Rows are points. The ring and each string are closed loops that go straight from each point to the next, and from the last back to the first. Before rounding, they use only three directions, however many columns there are. How many times does the string pass through the ring? Passing back the other way cancels.
In the rows, 128 means zero.

Ring (9 x 4):
[[112 167 111 169]
 [ 89 145 108 136]
 [ 78 133 116 110]
 [ 82 128 127 100]
 [113 117 144 109]
 [151 111 150 138]
 [171 121 149 164]
 [165 162 138 193]
 [145 178 126 193]]
String (24 x 4):
[[141 125 132 152]
 [140 146 150 147]
 [142 132 168 122]
 [126 107 161  98]
 [120  86 142  99]
 [120  99 131 117]
 [108 133 132 123]
 [ 71 165 139  98]
 [ 58 160 138  83]
 [ 45 154 140  65]
 [ 88 109 133  88]
 [119  93 131 114]
 [126 116 133 132]
 [119 141 146 126]
 [132 147 162 127]
 [178 104 160 150]
 [195  92 150 171]
 [168 106 135 167]
 [141 133 132 157]
 [144 180 147 173]
 [182 189 157 207]
 [197 140 147 203]
 [196 117 144 192]
 [164  97 130 162]]
Times through: 4
String, 24 rows:
[[ 84 170 115 139]
 [122 131 124 145]
 [105 111 113 128]
 [ 75 102 107  97]
 [ 42 160 127  79]
 [ 77 152 134 102]
 [112 142 133 132]
 [126  99 130 124]
 [132  78 139 109]
 [121 125 165 100]
 [129 148 160 127]
 [139 132 143 145]
 [158 105 136 154]
 [178 100 140 168]
 [207 127 154 198]
 [186 178 155 207]
 [192 146 138 211]
 [182 150 130 211]
 [151 218 133 216]
 [127 209 128 192]
 [117 185 127 168]
 [132 131 120 159]
 [115 156 121 155]
 [ 92 181 119 148]]
Times through: 3

Ring (6 x 9):
[[114 115 101 101 147  71  90 142 106]
 [116  94 138 152 174 130 146 106 108]
 [123  94 160 185 174 172 177  96 143]
 [125 113 151 170 155 163 161 115 169]
 [121 146 102  98 118  87  87 165 168]
 [118 144  86  78 116  56  64 172 147]]
String:
[[131  81 160 200 166 169 181  95 156]
 [132  87 166 204 165 181 187  95 168]
 [131  95 144 177 149 144 155 115 163]
 [122 114 127 139 146 119 127 131 147]
 [133 105 137 167 138 136 144 126 177]
 [132 120 135 157 131 137 138 136 190]
 [124 150 131 132 125 140 125 151 202]
 [114 149 124 114 140 127 116 147 164]
 [116 139 120 115 140 115 112 145 154]
 [125 128 105 115 121  86  95 155 162]
 [126 138  89  93 105  60  70 173 169]
 [124 150  73  68  94  35  45 190 167]
 [123 148  65  59  92  19  34 193 156]
 [111 162  81  57 116  52  53 181 142]
 [110 145 108  93 140  95  94 152 136]
 [118 123 113 117 141  97 106 142 137]
 [124 108  91 105 126  51  78 153 126]
 [119 112  82  88 127  37  65 158 110]
 [113 115  81  77 137  33  61 156  90]
 [104 134 108  89 158  88  94 141 100]
 [106 117 110 101 164  87 102 132  88]
 [106 126 125 114 167 117 121 127 108]
 [116 117 125 129 155 115 123 129 129]
 [123  87 128 152 160 110 133 114 115]
 [120  72 146 175 182 137 161  92 100]
 [117  78 159 184 191 162 178  84 106]
 [110 106 162 168 190 177 176  93 120]
 [114 102 162 174 185 177 177  94 129]
 [117 113 145 154 166 150 152 113 138]
 [122 109 130 144 151 122 132 125 141]]
Times through: 4

Ring (6 x 14):
[[172  89 170 101 118 104  85  87  84 159 156 104 138 107]
 [115  89 139 102 149  96 138 125 105 150 134 141 111 114]
 [ 85 103 107 105 161 127 166 165 146 135  98 152 103 124]
 [ 76 109  91 124 161 145 182 144 161 121  91 148 121 147]
 [106 105 109 133 144 143 158  99 142 123 112 126 145 154]
 [175 100 156 113 111 135  87  78 106 146 143  91 157 124]]
String:
[[101  95 114 143 148 120 168  70 124 125 129 132 148 162]
 [142 102 137 109 129 135 115 114 123 141 124 113 137 123]
 [195 107 163  98 100 151  61 104 113 150 134  79 154 107]
 [232  97 192 101  82 134  29  56  80 161 166  59 173 105]
 [231  94 198  96  84 124  27  60  72 166 171  63 166  98]
 [204  99 179  91  98 131  50  97  92 160 150  80 149  97]
 [170 101 157  97 116 132  84 113 109 152 135  99 139 107]
 [144  90 150 117 130 106 118  78  96 147 149 116 141 128]
 [188  88 177 110 108 107  74  57  77 157 167  90 156 116]
 [220  99 186  94  89 135  37  79  88 161 156  68 161  99]
 [198 104 168  98  99 145  58  97 106 153 140  78 155 106]
 [197 104 163 115  97 149  67  65 107 144 145  73 173 126]
 [117  96 123 138 140 123 151  68 120 129 133 122 152 155]
 [116  99 124 122 142 126 145 104 126 134 123 128 135 138]
 [142 109 131 104 128 151 112 134 137 138 111 111 134 120]
 [ 75 113  83 134 159 158 186 133 170 113  86 142 132 159]
 [ 35 108  65 145 181 141 229 133 174 106  83 168 121 173]
 [ 78 100 101 129 162 124 183 120 142 125 108 150 123 149]
 [115 104 120 110 143 136 140 134 137 135 110 129 125 127]
 [113 116 109 100 143 162 137 173 162 132  87 128 118 120]
 [ 53 117  70 121 172 162 201 179 187 113  67 159 109 149]
 [ 32 109  63 142 183 143 230 144 178 106  78 170 116 170]
 [ 67 117  76 131 163 164 193 149 180 111  76 147 126 158]
 [134 109 127 106 132 149 120 134 139 137 109 115 133 123]
 [113 101 120 123 143 130 148 106 130 132 119 128 136 141]]
Times through: 1

Ring:
[[108 114  71 109 137 144  63 116  93 122  99 134 146 192]
 [139 139  63 114 143 133  63 109 113 120 101 145 143 219]
 [164 173  69 113 141 114  86 114 132 117 107 150 135 216]
 [179 193  94 106 135  97 122 128 141 116 120 147 121 177]
 [180 179 129  97 130  95 146 141 132 120 134 139 106 126]
 [152 135 162  87 124 110 155 154 104 128 143 124  99  67]
 [115 114 154  85 118 122 146 158  86 128 134 113 109  58]
 [ 86 108 125  90 117 132 123 153  76 125 118 110 127  84]
 [ 82 106  93  99 124 141  90 136  79 123 104 118 141 136]]
String (31 x 14):
[[146 200  57 110 131 102 104 124 136 110 101 142 142 209]
 [181 227  44 117 140  92  97 112 158 107 101 157 140 249]
 [201 172  89 113 149 110  91 109 143 120 120 160 121 214]
 [189 135 117 107 148 122  94 116 123 127 129 152 112 173]
 [156 147 111 102 135 117 112 130 116 123 123 138 120 149]
 [146 197  94  99 122  94 139 143 130 113 116 132 126 147]
 [154 207 102  97 121  86 152 148 135 112 120 132 121 137]
 [141 170 108  98 124 105 133 143 118 118 120 130 122 133]
 [156 192 124  93 120  89 161 153 128 116 129 129 112 109]
 [176 195 162  84 116  78 194 166 132 119 148 126  92  61]
 [188 124 194  85 131 108 165 154 110 134 161 131  80  47]
 [171 108 186  86 131 118 151 151 100 135 154 128  87  54]
 [148 121 198  77 116 108 183 171  94 132 157 114  85   8]
 [115 150 154  81 108 102 176 172  96 122 135 108 107  40]
 [107 163 119  89 111 105 153 160 102 117 120 113 123  88]
 [139 110 131  97 133 131 109 135  96 129 128 130 116 118]
 [136 103 133  96 134 134 107 135  92 130 128 129 115 115]
 [114 132 116  95 123 122 122 145  95 123 119 121 125 113]
 [ 76 143 104  90 109 118 135 158  86 118 109 107 135  95]
 [ 45 127  97  89 104 128 127 161  71 118 102  98 144  88]
 [ 70 150  84  94 110 119 122 152  89 115 100 109 145 121]
 [110 141  97  99 124 122 111 139  99 120 111 124 133 137]
 [120  93 109 102 137 145  81 125  86 129 116 130 129 145]
 [109  64  98 107 143 164  50 113  74 132 109 133 137 169]
 [ 86 100  58 111 136 154  48 114  82 122  90 129 156 199]
 [106  97  60 114 143 156  39 105  88 124  94 138 152 215]
 [136  93  82 113 149 153  46 104  95 128 107 144 138 205]
 [150 103 110 106 145 141  77 116 100 129 120 141 123 166]
 [122 171  71 105 127 113 104 131 116 114 102 132 141 178]
 [131 191  40 114 132 111  85 118 129 109  91 142 152 229]
 [141 190  53 112 133 108  93 120 131 111  98 143 144 216]]
Times through: 1
